Every row gives one point. The points of each table are mixes of a few directions, plus a little noise. Count the directions of each table, and those that both share. Where both have some left over, give the other angles between the two spaces (their principal angles), to ten degrees, smallest first.
In the rows, zero is written as 128.

First (7 x 2):
[[128  87]
 [129 215]
 [129 138]
 [128  75]
 [127  75]
 [128 121]
 [129 186]]
Second:
[[128  93]
 [129 240]
 [128  92]
 [127  96]
 [128 105]
 [129 165]
 [128 105]]
Directions: first 1, second 1, shared 1

First:
[[ 76  92 123]
 [207 185 155]
 [117 123 140]
 [112 111  96]]
Second (5 x 3):
[[158 143 105]
 [116 115 102]
 [ 52  77 130]
 [170 152 106]
 [144 153 200]]
Directions: first 2, second 2, shared 2

First, 6 rows:
[[155 166 112 112]
 [142 154 125 103]
 [125 139 151 108]
 [135 129  93  92]
 [100 124 213 133]
 [112  59  76 219]]
Second, 5 rows:
[[142 106 155 134]
 [151  92 172 137]
 [ 99 173  74 117]
 [ 90 184  58 113]
 [157  85 181 139]]
Directions: first 3, second 1, shared 0; angles 50

First, 8 rows:
[[124 107 130 104 111 143]
 [106 147 197 138  75 129]
 [132  75  96  72 121 159]
 [117 178 176 177 117 103]
 [130 174 139 180 151  97]
 [156  59  26  65 177 156]
 [140 161 108 170 172 101]
 [119 124 152 118 101 136]]
Second:
[[ 97 169 124 150  87  88]
 [ 78  64  59 161 139  74]
 [140 130 130  98 160 157]
 [ 91 230 121  78 144 128]
 [123 122 132 172  79  94]
 [164  79 135 113 165 167]
 [170  82 159 154 108 144]
 [164 148 162  99 143 171]]
Directions: first 2, second 3, shared 0; angles 30, 70

First:
[[110 109 120 161 153 102 126 157]
 [168 108  97 126 135 128 100 114]
 [148 166 129 151  64 136 182  65]
 [179 105  93 112 136 137  88 111]
 [170 113  87 178 115 105 134  97]
 [ 37 161 214  28 157 174 117 194]
 [ 83 135 152 141 140 117 147 158]]
Second:
[[ 73 140 169 102 147 135 132 171]
 [100 132 147 123 137 127 133 149]
 [113 118 112 214 125  79 167 133]
 [109 136 149  93 137 146 119 145]
 [ 49 144 184  98 155 134 137 188]
 [168 127 113  94 119 152 103 100]
 [188 124 103  91 113 156  96  87]
 [224 103  48 208  91  96 136  53]]
Directions: first 3, second 2, shared 2

First, 7 rows:
[[149 165 149  81 118  73  89  36  86]
 [129 123 131 119 110 125 100 112 132]
 [132  99 136  94  53 123   7  75 157]
 [122 135 120 155 167 142 196 174 123]
 [115 115 113 165 155 162 184 197 146]
 [121 129 120 153 157 144 180 171 129]
 [128 132 128 130 135 127 138 131 124]]
Second, 8 rows:
[[142 124 161 104 129 148 107 145 166]
 [ 58 131  85 183 133 123 171  83  92]
 [176 117 126 122 137 155 127 168 149]
 [ 92 128 210  90 129 165  88 121 207]
 [161 138  92 119 111  61 126 122  60]
 [142 124 104 142 132 125 142 136 111]
 [ 59 148 116 142 111  70 133  62  76]
 [194 109 128 121 143 174 129 187 165]]
Directions: first 2, second 3, shared 0; angles 30, 60

First:
[[137 121 134 125 132 152 119 134 142 130 125]
 [ 99 154 130 174  90  68  99 107 107 115  76]
 [135  96 152 103 161 188 155 136 149 140 157]
 [128  87 162 102 168 195 166 132 148 141 163]
 [ 95 122 168 164 118 125 121 107 126 125  90]
 [109 105 174 143 136 167 129 118 145 132 108]
 [164 150  83 109 118 116 107 147 130 126 138]
 [166 134  92  93 138 143 128 151 137 132 160]
 [102 183  89 171  76   7 100 107  78 107  88]
 [136 121 136 126 130 153 117 134 144 131 121]
 [138 136  88  96 143  96 166 133 101 128 184]]
Second, 10 rows:
[[102 201 137 119 153 176 104 144 170 153 134]
 [122  90 143 111 155 136 184 122 113 128 172]
 [140  95 115 121  95  75 123 114  94 122 102]
 [ 62  94 130 122 136 112 144  76  80 140 111]
 [206 155 122 118 107 118 114 181 166 118 142]
 [121 167 141 155 164 200 125 148 177 125 151]
 [152 108 124 119 115 103 137 133 116 122 131]
 [116 162 122 137 121 135  93 128 141 134 102]
 [178  88 117 190 106 128 114 140 134  81 112]
 [ 79 121 130  85 131  97 145  94  89 158 122]]
Directions: first 3, second 4, shared 1; angles 40, 50

First:
[[ 97 140 124 126 103 127 156 134 120 132 133 152]
 [202 100 136 132 189 131  63 114 147 117 114  71]
 [ 84 145 123 126  92 127 166 137 117 134 136 162]
 [ 72 148 122 125  83 126 177 139 114 136 138 171]
 [215  96 138 133 198 132  53 112 150 115 113  63]
 [ 65 152 121 125  76 125 183 140 112 137 139 177]
 [ 25 167 116 123  45 124 217 148 101 143 146 207]
 [202 100 136 132 188 130  63 114 147 117 115  71]
 [191 105 135 132 179 131  73 116 144 119 116  81]]
Second:
[[124 173 133 126  82 129 150 177 179  68 123 162]
 [101 165 123 128 153 156 124 149 145 200 169 135]
 [127 104  86 141 166 120 162 124  62 147 146 130]
 [ 72 113 136 130  57 135 157 119 118 155 110 118]
 [129 126 104 138 117 120 165 152 113  96 125 139]
 [109 151 129 129 111 147 127 147 155 143 134 124]
 [246  27 146 153 167 110 113 139 128 130  90  48]
 [ 76 175  95 136  92 165 138 166 157 125 135 112]
 [122 113 153 107 191 109 107  65  79 206 161 166]
 [176 131 171  94 147  92  33  43 146  15  87 142]]
Directions: first 1, second 6, shared 1

First:
[[111 120 103 166 153 182  92 104 100 135 125 103 155 116]
 [119 109 150 130 158 139 122 163  90 181  95 155 135 155]
 [120 100  43 181 128 193  55  70 147 110 183  82 196  67]
 [110 171 174 139 153 146 160 118  71 115  74 107  81 163]
 [121 154 185 112 146 113 170 152  88 140  75 142  82 172]
 [141 149 165  93 110  79 171 149 142 117 117 146  87 148]
 [167  94  85  87  68  63 120 144 229 115 205 161 158  86]
 [150 115  84 113  84  99 116 112 201  95 191 126 151  85]
 [116 140 162 132 153 138 145 141  83 147  85 131 106 160]]
Second:
[[167  90 115 150 189 165  81 120  91 249 135 139 186 126]
 [117 130 105 149 144 138  93  96 111  97 154 105 135 100]
 [113 103 107 150 129 173 111 136 128 154 116 126 163 130]
 [103 156 184  68 100  22 171 178 132  42 125 169  45 145]
 [160 156 135 121  49 178 228 128 215 155  73 105 131 170]
 [148 128 137 122 192  77  76 104  72 135 175 137 116 100]
 [ 89 135 114 136  90 144 139 132 150  62 119 113 119 125]
 [126 125 128 129 130 128 125 131 126 130 128 130 130 128]]
Directions: first 3, second 4, shared 2; angles 90

First:
[[101 130 121 138 130 134 128 117 125 147 131 132 119 110 125  95 119 124]
 [129 128 128 128 128 128 128 128 128 127 128 128 129 129 128 130 128 128]
 [144 127 132 123 127 124 128 134 130 118 126 125 133 138 130 147 133 130]
 [108 130 123 135 129 133 129 120 126 142 130 131 121 115 126 103 121 125]
 [ 97 131 120 139 130 136 129 115 125 149 132 133 117 108 124  90 118 124]
 [116 129 125 132 129 131 128 123 127 136 129 130 124 120 126 113 124 127]
 [227 120 154  93 121 104 126 168 139  61 116 113 163 191 140 249 160 141]
 [103 130 121 137 130 134 128 118 125 145 131 132 119 113 125  98 120 125]]
Second, 8 rows:
[[ 73 132 113 148 131 141 129 106 122 166 134 136 108  92 122  61 109 121]
 [175 124 140 111 125 117 127 147 133  97 122 121 144 158 134 185 143 135]
 [115 129 124 133 129 131 128 123 126 137 129 130 124 120 126 112 123 126]
 [159 125 136 117 126 121 127 141 131 107 125 123 139 148 131 166 139 132]
 [111 129 124 134 129 133 128 120 126 140 130 132 122 117 127 106 123 126]
 [189 123 144 106 124 114 127 151 136  87 121 119 149 167 135 202 147 136]
 [125 128 128 130 128 129 129 128 128 129 128 128 127 127 129 127 128 128]
 [ 76 132 115 147 132 140 129 107 123 162 134 136 110  96 122  67 111 121]]
Directions: first 1, second 1, shared 1

First, 11 rows:
[[137 127 138  93 148 139  94  83 121 163 150 125 107 144 102 121 128 149
  116  83]
 [124 124 130  98 144 107 140 127 109 146 138 133  95 149 120 115 107 146
  110 125]
 [123 128 124 141 120 121 147 149 131 114 119 130 134 124 141 130 127 121
  132 149]
 [127 128 127 136 123 133 126 130 132 123 125 127 135 122 132 132 133 124
  134 131]
 [130 126 131 108 139 122 123 116 120 145 137 129 111 140 119 122 121 139
  119 115]
 [144 140 129 190  98 197  67  97 174 102 111 113 203  83 130 158 185  92
  171 108]
 [145 133 136 138 126 176  63  74 150 140 135 116 155 112 108 141 161 123
  145  81]
 [122 123 130  89 147  99 147 129 105 150 142 134  88 154 120 112 101 151
  104 124]
 [101 126 103 177  97  68 243 249 120  60  86 146 138 114 189 127 100  98
  132 242]
 [124 126 127 114 135 111 141 136 116 133 133 132 111 139 127 121 114 136
  118 133]
 [131 128 130 125 130 135 116 117 129 134 131 126 130 127 123 128 132 129
  129 118]]
Second, 11 rows:
[[ 85 152 120 148 149 100 175 129 149 120 129 168 155 144 153 145  82  99
  104 152]
 [188 154 138  85 141 146  56 143  95 171 138 121  47 160 132  80 147 156
  162 136]
 [118  98 131 117 121 129 132 109 130 128 132 104 116 124 110 129 140 133
  117 104]
 [138 121 138 134 123 130 124  93 122 145 122 121 148  85 111 132 131 171
   90 110]
 [108 131 119 120 139 106 163 148 121 112 137 151 151 146 126 143  99 116
  127 129]
 [148 128 121 122 117 123 134 174 102 109 124 130 138 124 127 127 131 138
  153 143]
 [115 156 115 143 139 134 134 147 137  99 137 167 198 143 132 161 107  92
  160 125]
 [172 114 139  79 130 159  58 105 101 158 148  97  86 140  90 108 162 161
  154  77]
 [116  77 139 128 107 129 137  86 140 139 118  79  94  97 110 119 155 149
   88 106]
 [ 98 107 129 170 109 124 162 105 160 114 107 113 152  89 137 142 135 119
   93 137]
 [120 170 118 161 133 127 133 169 153 111 116 157 123 154 181 122 118  76
  160 188]]
Directions: first 2, second 6, shared 2

First:
[[176 137 146 135  99 131 134  96 113 121 134 140 138 128 159 103 151 139
  126 135 171 150 111 126]
 [133 137 140 120 140 101 139 132 118 126 125 131 125 118 123 126 137 134
  142 139 136 135 122 123]
 [ 79 149 148  90 181  64 156 157  88 152 122 133 118  91  92 153 136 173
  169 149 133 132 134 119]
 [114 109 102 143 123 162 107 139 162 121 126 115 127 149 122 134 106  96
  107 111  92 108 139 135]
 [130 154 167  99 104 143 161  67  42 184 151 171 143  96 161 129 162 242
  146 137 232 170 129 135]
 [145 135 136 129 160  64 132 166 150  93 111 112 117 125 108 118 132  80
  144 147  97 122 111 112]
 [195 109 114 170  64 192 101  90 164  99 136 125 142 166 175  94 128  84
   85 111 136 132 115 135]
 [130 140 140 118 174  47 139 175 140 102 109 112 113 114  94 126 134  92
  156 151  97 122 114 109]
 [ 38 118 104 106 148 170 124 139 112 177 135 131 125 120 101 176  99 176
  126 106 108 108 167 143]
 [141  93  83 168  87 209  87 123 189 105 130 110 134 173 145 121  97  66
   78  96  81 104 138 142]]
Second:
[[137 148 140 128 130 168 120 136 142 143  88 132 104 129 101 134 139 130
  128 158 112 125 135 119]
 [140 110 136 130 141 113 143 129 135 135 102 135 155  89 111 125 140 129
  114 100 113 153  97 139]
 [ 27  99 211 147 145 208 113 237 175  33 133 176 197 177 109  91 183 213
  185 160 183 152 181  71]
 [126 154  93 121 104 102 132  96 103 130 186 106 101 176 175 138 105 106
  144 141 141  92 136 142]
 [117 147  84 122 103  45 178  79  94 121 219 102 152 180 208 138 120  99
  158 105 140 103  78 183]
 [114 126 132 129 125 142 113 140 129 114 141 131 121 143 132 123 123 137
  134 139 143 121 155 111]
 [144 149 113 123 119 138 116 112 121 147 126 117  90 139 129 138 113 113
  124 148 121 109 142 126]
 [138 139 124 126 125 145 113 125 128 139 117 124 100 130 120 133 119 123
  122 145 124 118 146 118]
 [151 156 130 126 129 152 135 120 138 158  84 125 104 123 104 141 141 118
  125 151  99 125 110 137]
 [165  48 125 129 158  60 131 117 120 139 101 137 182   7 104 112 110 123
   62  27 114 185  92 137]
 [149 133 120 125 128 135 115 117 125 148 111 123 102 113 116 133 115 117
  111 132 117 124 137 123]]
Directions: first 3, second 4, shared 0; angles 70, 80, 80

First (10 x 32):
[[118 204  89  88  79 125 145 180  99 149 175 156 113 142 121 130 106 205
  163 137 181 146 128 143 195 108 135 161 124 129 116 122]
 [124 119 133 152 128 120 108 120 136 135 130 136 140 117  84 140  94 103
  147 121  60 153 127 109 140  88 105 114 106 115 146 144]
 [111 155 139 121 143 148 119 141 122 131  95 123 140 120 143  92 147 106
  124 150 153 122 120 153 113 150 138 117 177 139 134 135]
 [126 133 116 105 131 127 124 127 127 117 119 138 121 123 140 110 112 145
  135 127 154 125 139 153 122 152 104 126 142 131 122 136]
 [143  78 144 149 139 120 138  89 147 125 135 103 150 145 151 152 185 120
   92 143 135  93  99  97 105 130 183 112 104 150  98 104]
 [118  95 139 122 150 130 141 105 143 110 111 121 135 135 148 110 163 110
  106 126 151 100 128 144  84 165 113 109 158 133  95 127]
 [127 110 128 109 147 127 120  99 142 115 106 123 149 128 164 101 156 134
  111 152 176  94 112 149  98 167 140 102 151 157  98 125]
 [152 149 122 128 132 134  94 141 114 128 101 130 110  98 127 124  70 126
  147 125 104 157 148 134 145 126 122 143 114 125 191 143]
 [120 154 123 135 110 129 133 158 115 138 146 142 109 124  91 140  92 126
  153 104  90 162 148 122 155  98  95 148 120  98 153 138]
 [142  83 148 171 122 121 159 121 133 130 162 109 114 147 109 182 156 103
  105  97  77 128 132  75 124  99 145 147  84 104 128 106]]
Second:
[[131 125 128 128 128 131 128 126 130 126 127 128 126 126 131 124 128 126
  129 125 125 129 130 130 127 127 127 129 127 126 127 127]
 [139 125 124 118 133 122 128 124 123 121 123 122 122 128 147 136 130 146
  115 134 157 117 131 132 122 154 140 133 127 140 131 125]
 [122 168 127 115 133  83 131 138  97 133 130 110 128 157 122 195 134 173
   84 171 209 107 123 120 135 192 163 130 151 164 150 140]
 [102 159 137 140 122 110 129 144 116 145 137 127 143 144  86 161 128 125
  121 145 124 134 118 115 141 121 130 120 144 131 138 141]
 [107 129 136 149 117 144 129 136 139 140 136 143 142 121  91 107 124  88
  158 113  59 153 123 121 136  70 102 117 127 101 122 133]
 [205  35 106  94 142 179 124  82 164  77  98 129  84  82 249  33 127 139
  149  76 138 108 158 166  87 149 126 153  80 120  99  84]
 [125 125 129 131 127 132 127 129 131 128 129 132 129 125 125 121 128 121
  134 124 116 134 129 128 129 118 124 126 126 123 126 128]
 [ 95 158 138 147 119 121 128 147 122 150 141 133 149 140  72 149 126 106
  136 136  94 145 116 112 146  95 117 115 143 117 133 143]]
Directions: first 6, second 2, shared 1; angles 60

First:
[[161  67  93  91 101 111 106  61 137 117 107  90 202 148 161 162 121 116
  146 110 181 123  84 166 164 137  94 140  86 131 136 206]
 [167  56  87  84  95 108 101  49 139 116 103  84 215 151 165 168 118 115
  149 107 190 123  76 173 170 139  87 143  78 132 138 219]
 [122 139 135 135 135 131 132 140 127 131 131 136 115 124 122 121 129 130
  126 131 118 128 136 121 121 127 135 126 135 128 127 114]
 [128 130 129 130 129 129 129 131 128 129 130 129 125 128 127 127 128 127
  128 128 127 129 129 126 128 127 129 128 130 127 128 124]
 [115 154 143 142 139 135 139 157 123 132 137 145  96 119 114 113 131 133
  120 135 106 130 147 112 112 123 143 122 147 127 126  95]
 [119 146 138 140 136 134 137 149 126 132 135 140 106 122 118 117 131 131
  123 133 113 131 140 116 117 126 139 123 141 126 126 105]
 [ 94 193 165 169 157 146 154 201 117 138 150 169  48 106  93  93 136 140
  109 147  71 134 176  86  89 118 165 115 173 125 119  46]
 [122 137 134 133 132 130 131 138 126 130 131 135 117 126 122 123 128 129
  126 131 120 129 134 122 123 126 133 125 135 127 127 117]]
Second (8 x 32):
[[130 123 126 125 126 127 126 123 129 128 127 125 133 130 130 130 127 127
  129 127 132 128 125 131 131 129 125 129 125 128 129 133]
 [178  32  74  70  84 102  91  23 144 112  95  68 245 159 180 181 115 110
  156 101 210 119  60 189 185 143  73 147  62 134 141 249]
 [ 98 184 160 162 154 143 150 190 119 138 147 163  59 110  98  97 135 138
  112 144  80 133 168  93  95 119 160 117 167 125 121  57]
 [124 136 133 133 131 130 131 137 127 129 131 133 118 125 124 124 129 130
  126 130 121 129 134 123 123 126 133 126 134 128 127 118]
 [118 148 139 140 137 133 136 150 125 131 135 140 104 121 117 117 130 132
  122 134 111 130 142 116 116 125 139 124 142 127 126 103]
 [110 163 148 150 144 138 142 166 122 134 140 150  85 117 109 109 133 135
  118 138  98 131 153 106 107 122 148 121 152 126 123  84]
 [129 127 127 127 128 128 128 127 128 128 128 127 130 128 129 129 128 128
  128 128 129 128 127 129 129 128 127 128 127 128 128 130]
 [137 110 118 117 120 123 121 109 131 125 122 117 149 134 137 138 126 125
  133 123 143 127 115 139 138 130 118 131 116 129 130 150]]
Directions: first 1, second 1, shared 1

First:
[[111 104  32 189 123 166 147 130 158 159 152  95 106 118 194 159 159  98
  131  92 116  84 179 145 184 122 146 145 121 110 132 182]
 [150  79 127  33 147 120  78 145  92 127 113 127 214 159  78  91 162 147
  137 186 130 205 113  96  87 115 183  78 144 163  69  97]
 [137 140 186  85 131  97 111 128 106 107 109 146 146 126  82 105 113 137
  120 158 136 162  94 122  95 135 119 114 132 141 123  95]
 [163 143 198  79 124 141 131 126 111 111 132 163 137 211  90 119  90 214
  167 131 139 148 102  79  70 109 128 130 136 146 127  67]
 [ 98 148 128 168 128  91 131 121 137 124 113 117 101  41 138 131 130  55
   82 128 127 110 122 177 164 156  94 134 119 109 150 159]
 [154 133 128 137 117 187 158 125 142 136 161 144 106 229 150 150 101 218
  187  86 129 100 147  80 109  97 140 156 130 130 140 104]
 [119 124  75 182 121 160 152 124 154 147 149 113  97 135 178 155 135 125
  138  89 121  83 162 135 162 121 132 150 121 112 144 158]
 [128 135 107 167 120 162 155 123 147 138 148 128  96 158 161 151 117 150
  150  92 126  89 150 120 141 118 123 154 123 117 148 137]
 [128 110 147  66 144  86  86 138  98 118  99 127 183  92  79  92 151  96
   99 184 130 186 101 135 108 139 142  88 136 146  94 116]
 [ 94 129  57 206 123 132 149 123 160 149 136  98  84  61 187 156 148  57
  101  96 118  76 165 176 197 143 113 150 114 100 152 193]
 [127 161 218  88 133  67 108 126 101  95  94 151 138  83  67  97 103 108
   95 170 139 165  75 142  95 151  94 112 131 137 136  96]]
Second, 8 rows:
[[134 142 174 111 152 126 141 159 100 131 134 152 137  79  72 143  85  95
  139 141 131 158  99 151 124 153  91  90 112 114 167 126]
 [158 114 161  61 162 157 140 165 110 126 146 133 164 163  74 126  73 144
  176 159 153 177 101 123  94 126 139 105 128 149 144 105]
 [ 98 142 136 144 146  84 127 142 123 125 111 116 123   7 108 129 119  22
   80 153 133 139 108 196 163 170  90 108 116 111 159 167]
 [110 102  35 162  87 121 102  71 185 121 112  72 111 195 233  97 209 163
   98 116 124  72 179 100 145  89 200 201 158 152  54 145]
 [141 107 133  76 161 136 130 156 128 122 133 104 162 130  99 111  94 103
  145 171 157 168 107 148 115 132 150 122 134 154 132 129]
 [114 128  88 172  92 121 117  89 151 127 119 120 103 156 189 123 180 156
  106  98 109  84 159 105 143 109 144 162 138 124  95 134]
 [140 121 138  98 144 139 132 144 123 126 134 126 145 142 108 124 106 131
  146 145 140 151 117 129 115 129 137 121 130 139 133 120]
 [130 171 156 200  79 141 137  99 104 143 138 204  77 153 141 173 156 210
  135  47  73  76 152  71 128 117  73 115 113  78 139  97]]
Directions: first 3, second 3, shared 1; angles 50, 50

First, 8 rows:
[[167 146 131 109 134  71 144 165 135 101 102 200 109 123 160 115 144 120
  161 134 140 131 167 121 122 161 159 109  93 132  97 161]
 [ 80 129 133 166 136 130 152 152 105 182 192 142 137 249  54 137 107  79
   79 152 103 104  90 157 148 100 101 106  79 139 109 129]
 [ 94 119 132 136 128 169 115 112 134 136 147  77 139 122 109 139 116 144
   97 119 117 123 102 130 141 102 103 137 154 124 156  99]
 [144 116 131 118 102 161 126  77 112 134 100 116 133 120 138 142 124 133
  146 115 136 142 137 132 120 124 133 134 143 116 134 130]
 [157 182 159  97 124 102 129 182 149  81 106 192  91 101 183 114 134 168
  142 117 147 131 182 145 170 132 155  79  91 128 131 147]
 [104 127 118 150 122 165 107  95  99 180 168  66 149 148 107 118 116 126
  114 143 126 134 103 143 125  97 109 150 143 134 141 114]
 [155  86 117 110 129 105 154 110 146  88  65 163 129 101 133 154 144 107
  151 109 126 128 132  92  93 173 138 138 146 115 111 138]
 [119 118 104 134 150 123  99 130 144 122 145  70 141  61 139 105 143 147
  132 136 128 130 112 104 106 135 123 170 175 137 146 106]]
Second, 9 rows:
[[130 144 148 141 116 150 134 120 140 144 121 139 109 132 133 128 148 133
  103 142  91 130 137 156 146 122 112 113 110 121 131 151]
 [138 169 112  86 136 101 100 219 117 132 170 128 120 122 126 116  86 125
  146  81 211 109 153 134 109 111 168  99 134 199 127  96]
 [105  61  95 130 164  90 137 111 139  74 116 103 171 101 110 139 124 121
  147 123 137 123  81  54 100 159 125 181 173 103 130  91]
 [123 123 145 160 116 157 144  92 140 154 116 135 113 144 120 133 160 118
   95 158  64 132 121 153 140 129  97 127 110 106 127 160]
 [119 158 144 147 122 144 129 146 132 164 153 136 108 155 118 120 139 122
   94 147  99 123 134 166 148 111 112 107 100 140 127 147]
 [102  64 128 110 144 115 151  90 137  31  88 125 171 121 124 165  98 156
  147  96 149 129  89  57 150 141 128 149 157  67 151  80]
 [136  84 133 132 108 162 153  66 141 122  72 136 127 125 114 167 145 112
  118 117  92 132 116 121 111 147 108 137 146 100 127 142]
 [151 179 137 124 122 125 106 159 134 148 139 135  99  96 164  96 147 145
  132 140 128 134 166 160 134 123 139 113 114 152 127 151]
 [149 171 113 120 121 107  99 148  72 185 179 116 134 156 142  87 106 119
  170 147 181 141 155 153 115 107 162 128 105 165 106 135]]
Directions: first 5, second 6, shared 4; angles 80

First:
[[100 115 123 132 146 160 115 139 116 107 111 102 125 105 113 172 132 112
  156 166 146 118 108 105 142 100 150 158 119 130 154 123]
 [ 93 116 120 129 142 157 121 137 115 104 108  97 117 103 115 177 135 107
  160 165 146 113 108 103 148  96 147 160 112 126 158 120]
 [101 116 116 114 147 153 131 132 110 106 128 114 124 118 123 184 153 112
  160 163 152 121 119 104 146  84 152 159 131 126 158 122]
 [152 144 129 163  69  87 112 102 189 172 109 120 137 123 141   7  54 147
   77  71  75 113 118 189 116 217  77  59  95 117  98 120]
 [140 131 139 142 129 129 117 136 131 134 120 129 133 126 121 109 111 135
  115 122 119 133 126 133 117 147 123 121 126 136 114 133]
 [163 136 148 137 136 120 122 140 124 141 137 153 139 144 123 100 121 148
  101 109 117 149 143 136 103 153 122 114 147 143  97 143]
 [157 123 111 113 119 111 128  96 149 155 173 165 165 162 153  93 134 150
  112 109 123 140 141 164 117 134 131  92 170 119 125 128]
 [107 156 140  99 103  79 201 137  99 104 119 129  53 132 142 156 173 106
  133  92 130 122 163  93 146 118  88 152  86 119 114 128]
 [139 113 125 124 161 156 107 132 117 127 149 144 160 138 122 152 140 136
  137 155 144 144 125 124 119 104 161 136 168 138 137 135]]
Second (8 x 32):
[[133 134 136 148 112 121 116 129 146 139 110 117 127 117 124  91  96 131
  112 114 110 122 120 143 123 160 113 112 111 131 117 127]
 [168 147 193 153 177 140 119 200  74 114 108 150 112 132  86 145 131 142
  102 122 127 171 153  84  85 145 130 160 138 178  68 167]
 [119 102  90 104 145 154 115  98 134 130 168 139 171 144 144 160 153 129
  154 162 154 128 118 140 141  81 169 127 175 114 170 118]
 [130 116 115 121 141 143 115 119 130 130 145 135 152 133 131 138 134 133
  136 145 137 132 122 134 128 111 149 127 153 127 142 126]
 [123 138  93  97  70  71 172  73 166 150 157 141 117 150 175  81 137 129
  118  80 111 108 144 166 148 140  90  86 116  91 136 107]
 [130 105  94 122 129 145 101  93 158 146 156 134 179 139 143 115 120 138
  137 147 134 122 111 162 133 116 155 104 162 114 159 117]
 [103 133 154 164 135 154 108 169 114 103  63  77  95  78  90 144  96 107
  139 149 123 113 102  95 132 143 122 161  74 144 125 128]
 [119 152 148 112 116  94 179 144 101 111 117 131  72 131 131 147 160 115
  125  98 126 129 156  98 132 125  97 149  99 128 107 133]]
Directions: first 4, second 4, shared 4
